Each row is a point. The points of each table are mixes of a few directions, plus a little noise. How many directions does each table use, and how many do they share? Where both have some left over, give the other angles between the two spaces (their principal angles), to ten degrees, smallest first.
In the rows, 128 means zero.

First:
[[ 88 108 162]
 [151 139 109]
 [ 63  97 182]
 [167 147  95]
 [ 84 107 165]
 [171 149  93]
 [173 150  90]]
Second (7 x 3):
[[114  92 119]
 [162 141  98]
 [136 142 128]
 [173 238 151]
 [ 79  71 146]
 [116  91 116]
 [116 121 137]]
Directions: first 1, second 2, shared 1

First (10 x 8):
[[ 80 105 121  93 197  51 201 160]
 [ 90 129 118 137 134 141 146 117]
 [182 152 137 163  56 206  51  97]
 [128 124 129 121 138 113 136 135]
 [114 144 120 160  91 192 102  95]
 [179 112 146  88 158  53 136 170]
 [ 65 137 109 158 118 180 141  96]
 [ 88 131 117 141 130 148 143 114]
 [132 117 132 107 155  85 149 149]
 [223 130 153 114 102 112  76 146]]
Second, 7 rows:
[[122 180 120  89 151 149 107 148]
 [ 82 143 169  98 132 138 119 189]
 [132 142 102 249 179  74 153  85]
 [149 164  94  82 121 157 115 139]
 [112  81 171 115 125 119 113  99]
 [185  72 150 144  88 130 182  72]
 [113 114  90 120  98 128 109 164]]
Directions: first 2, second 5, shared 0; angles 60, 80

First, 8 rows:
[[125 139 130 113 115 152  63 140 143 123 151 148]
 [ 88 139 119 136 146 138 196 136 151 114 150 122]
 [153 129 137 100 102 131  57 153 116 141 126 136]
 [152 127 132 109 114 103 134 154  96 153 100 109]
 [126 155 120 110 127  99 184 166  98 158  98  95]
 [ 80 183 109 134 140 169  86 119 168 112 162 154]
 [150 101 129 162 141 114 126  70 119 122 105 131]
 [150  50 146 160 139 118 176  86 134 101 132 130]]
Second, 11 rows:
[[153 115 120 144 147 122 111  92 134 124 117 117]
 [126 139 113 144 153 134 132 102 144 122 129 118]
 [131 140 107 142 155 121 123  94 146 120 117 111]
 [157  89 145 167 153 177 135  82 128 134 166 142]
 [118 146 118 107 115  97 118 148 127 124 102 118]
 [106 121 159 112  94 157 155 182 108 141 161 158]
 [143 134 104 142 156 108 109  87 144 118 104 105]
 [130 118 132 161 158 175 150  94 139 130 166 137]
 [137 128 117 149 155 136 127  91 142 123 131 119]
 [ 94 160 125  88  94  97 133 188 121 128 109 128]
 [114 117 170  51  30  84 114 249  76 144 104 154]]
Directions: first 4, second 3, shared 1; angles 30, 50

First (8 x 20):
[[128 128 128 128 128 128 128 128 128 128 128 128 129 128 128 128 128 128
  128 128]
 [126 155 118  92 109 144 138 164 162 110 117 143  35 131 153 121 151  99
  146 197]
 [126 140 124 111 120 136 133 145 144 120 123 135  84 130 140 124 139 115
  136 161]
 [129 118 132 141 134 122 124 115 116 134 132 122 160 127 118 130 120 138
  122 103]
 [129 109 134 153 141 117 121 104 105 141 136 118 191 126 111 133 112 148
  116  81]
 [128 131 127 124 126 130 130 132 132 126 127 130 116 129 131 127 131 125
  130 136]
 [128 137 125 117 122 133 131 139 139 123 125 132  99 129 136 126 135 119
  133 150]
 [129 105 135 159 144 114 119  97  99 143 138 115 209 126 106 134 108 153
  112  68]]
Second (8 x 20):
[[128 129 130 121 126 130 127 131 135 125 125 130 118 129 130 127 126 124
  133 133]
 [128 124 123 150 133 122 132 118 107 137 137 123 159 127 123 131 134 141
  111 112]
 [128 124 124 145 132 123 131 120 111 136 135 124 152 127 124 130 133 138
  115 115]
 [128 126 125 140 131 124 130 122 116 133 133 125 146 127 125 130 132 135
  118 119]
 [129 125 124 144 132 123 130 121 112 135 134 124 151 127 124 130 133 138
  116 116]
 [129 124 123 149 133 122 132 118 108 137 137 123 158 126 123 131 134 140
  112 112]
 [126 145 149  43 107 153 113 167 209  91  92 148   7 134 148 116 103  79
  194 192]
 [128 127 127 131 129 127 129 126 125 129 129 127 133 128 127 128 129 130
  125 125]]
Directions: first 1, second 1, shared 0; angles 30
